Each row of a before or after table is a point. The points were changed in one or more steps. Then noise was added and the rows were shuffled. The steps act on columns, c1 being the first. Name the steps. A step turns or swaps two columns, mirrors them in a line or flattens them onto one, adds a multiple of one to another, or multiplies or shifts one. Angles are multiples of 10 degrees, from the lower column toward the higher: turns from -170 to 170, lines from 10 to 170 but not 90. Use the fewest steps. Two steps may share a column if one is a turn and the other turns, adds or multiplies; they go together, in the order done. Otherwise the lowest column goes first.
In the rows, 128 means zero.

Before (10 x 3):
[[151  97 141]
 [ 80 128 158]
 [ 67  94 139]
 [167 177 136]
 [121 149 103]
 [117 179 115]
 [147 130 152]
 [ 84 114 115]
 [149 116 139]
 [ 98 131  89]]
After:
[[107 143  68]
 [121 167 151]
 [108 178 151]
 [135 165  82]
 [126 227 167]
 [ 91 178  86]
 [138 227 113]
 [152 198 117]
 [120 148 153]
 [162 180  91]]
Steps: turn c1 and c3 by 80 degrees; shift c2 by 50

Before, 13 rows:
[[122  90  78  81 119 111]
 [100 130 140 130 177 162]
 [121  68 139 114 162 138]
 [108 115 151 121 144  79]
 [133 118 120  85 112  78]
 [155 127 139 127 101 102]
 [146 100 145  98 103 156]
 [156  93 143 122 166 150]
 [ 99  66 130 126 138 150]
 [121 133 126 139 105 158]
 [ 96 106  75  92 127 108]
 [121  59 150 102 155 117]
 [ 98  87  70 137 172 138]]
After (13 x 6):
[[159 155 134 144  85 148]
 [148 164 155 158 149 142]
 [123 176 135 146  86 135]
 [105 121 131 146  76 159]
 [ 99 194 138 138 108 144]
 [ 93 164 139  73  80 140]
 [108 143 105 149 109  81]
 [118 193 139 156  92 109]
 [121 130 132 126 151 157]
 [121 166 179  98 124  95]
 [ 95 148 175  82 128  96]
 [130 140 151 126 143  65]
 [153 134 119 137 152 102]]
Steps: turn c2 and c5 by 170 degrees; turn c4 and c6 by 20 degrees; turn c3 and c4 by 110 degrees

Before (8 x 9):
[[166 189 134 115 110 171 102 145 168]
 [110 155 136 168  97 111 136  74 134]
 [176 150 107 128  78 155 102 150 118]
 [ 85 192 109  93 139 110 123 140 143]
 [148 119 157 110 122 150 132 137  93]
 [144  90 140 141 102 147 124 135 156]
 [140 117 155  72 129  92  95 131 187]
 [145 143 147 178 161 137 151 127  81]]
After, 8 rows:
[[156 130 123  77 160  92 162 113 149]
 [158 161  75 105  96 130 134 133 116]
 [106 110 130 134 129 116 155 101 163]
 [ 86 199 145 124 140 135 114 146 112]
 [ 82 137 148  75 101 172  90 114 153]
 [110 107 156  89  75 154 135 145 152]
 [145  90 131 135 103 139  95 113 141]
 [ 83 113 129 158 128 175  96 101  75]]
Steps: turn c1 and c2 by -50 degrees; turn c1 and c4 by -120 degrees; turn c3 and c8 by -100 degrees; turn c6 and c9 by 110 degrees; turn c6 and c7 by 110 degrees

Before (14 x 14):
[[108  73 107 105 117 151 131 121 117 147 145 100 102 116]
 [135 100  65 108 126  88 109 151  93 167 135  92  72 129]
 [128 119 128 143 137 137 123 128 127 154 160 171 151 179]
 [163  79  89 112 132 151 141 165 112 123 129 152 112 140]
 [119 146 120 139 126 136 100 153  91 163  94 139 148 135]
 [135 143 159 160 108 135 114 161 139 119 155 158  68 147]
 [139 103  92 143  79 165  60 150 110 134 148 106 139 139]
 [136  83  76  38 131 135 128 120 138 148 124 142 117 134]
 [170  88 123 104 111 116 144 144  68 130 134 181 168 114]
 [112 131 109  92 191 119 135 141 139 117 126 151 184 138]
 [142 143 129  82 163 160 119 135 101 140 167 142 125 169]
 [144  44 165 107 124 119 145 158 163 191 162 153 147 134]
 [ 91 178 120 154 102 142 149 176 116 119 149 114 129 146]
 [145  81 164 110 108  90 115 133  95 162  76 128 170 160]]
After, 14 rows:
[[123 109 127 126 101 139 119 128 131 151  94 160 129 184]
 [ 96  72 108 138 162 150 133 118 122 148 155 134 130 118]
 [133 182 115  96 130 144 151 175 115 119 149 136 155 144]
 [163 101  60 126 188  91 107 150  95 163 161 117 109 132]
 [149 142 124 169 139 161 114 135 102 144 126 163  97 169]
 [202  76  91 140 145 155 142 166 112 125 105 137 117 141]
 [129  85  80 210 168 132 129 123 139 148 116 130 119 135]
 [152  81 162 154 103  88 115 138  94 162 116  95 160 159]
 [130 124 110 189  73 117 133 137 137 116 107 131  91 140]
 [163 108  88 113 128 165  62 147 113 137 153 129 175 143]
 [184  87 120 163 107 115 143 147  73 132  81 150 158 114]
 [168 140 160  81 174 137 111 159 140 117 115 152 126 142]
 [173  47 164 153 121 122 141 155 162 187 112 161 133 134]
 [146 143 122 123 108 134 101 160  88 163 105 110 138 136]]
Steps: add 1 times c8 to c1; turn c5 and c13 by -70 degrees; turn c4 and c5 by -160 degrees; multiply c11 by 0.7; turn c11 and c12 by 70 degrees

Before, 10 rows:
[[139  86 125 159 108 107 155 131 122 165 150 105 100 111 156  86 155 172
  117 126]
 [ 84 147 101 106 154  80 154 119 154  87 147 105 158  96 101 157 118 165
  128 148]
 [138  92 156 168 138 146 130 103 180 105 118 153 165 169 176  87 121  92
  151 155]
 [ 90  88  80 137  91 146 137 133 183 158 126  92  92 167 122 171 142 112
  149 108]
 [ 94 124 136 123 166 120 152 107 179 103 156  76 115 101  97 105 116 150
  160 118]
 [134 160 150 112 124 148 124  81 184 153  68 140 149 102  94 112 123 157
  169 140]
 [126  93 149  94 155 110 110 114 115 166 114 155  90 111  93  98 129 155
  143  70]
 [122 133 118 113 169  67 142 168 141 144 104 135  98  96 146 129 159 152
  129  99]
 [ 98 168 127 145 132 116 146 118 125 165  77 161 117 135 167  95 104 122
  207 120]
 [145 128  99 134 126 113  88 122 152 160  74 131 159 147 132 170 144 121
  145  82]]
After:
[[123 144 195 147 169 129 133 168 110 147 149 122 101  96 109 125 157 204
  130  99]
 [134 122 107 134 122 147 159  83  93 153 177  99 147 101 191 113 122 203
  167 140]
 [126 110 143 120 156 150  91 108 157 168 153 140  93  91 167  98 132 206
  144  71]
 [ 85 153 181 138 153 108 150 121 113  92  97 120 156  84 171 158 111 211
  124 147]
 [137 153 149 154 105 128  82 134 122 166  94 126 102 143  97  84 157 225
  118 123]
 [137 137 108 120 137 152  91 106  54 105 151 139 166 186  88  82 113 144
  148 153]
 [ 98 147 139 135 129 128 165 119 114 165 189 123 117 148  76  95 100 176
  208 124]
 [144  87 148 115 127 104 128 122 103 159 169  95 156 147 131 167 140 173
  148  85]
 [101 154 133 147 165 142 122 103  92 107  72 107 115 106 183 101 118 200
  156 116]
 [ 92 133 113 108  92  74  87 134  78 157 112 100  91 159 150 169 141 162
  149 109]]
Steps: swap c2 and c7; turn c3 and c6 by 100 degrees; turn c4 and c14 by 50 degrees; multiply c15 by 1.3; turn c9 and c15 by 160 degrees; mirror c11 and c12 in the line at 70 degrees; shift c18 by 50
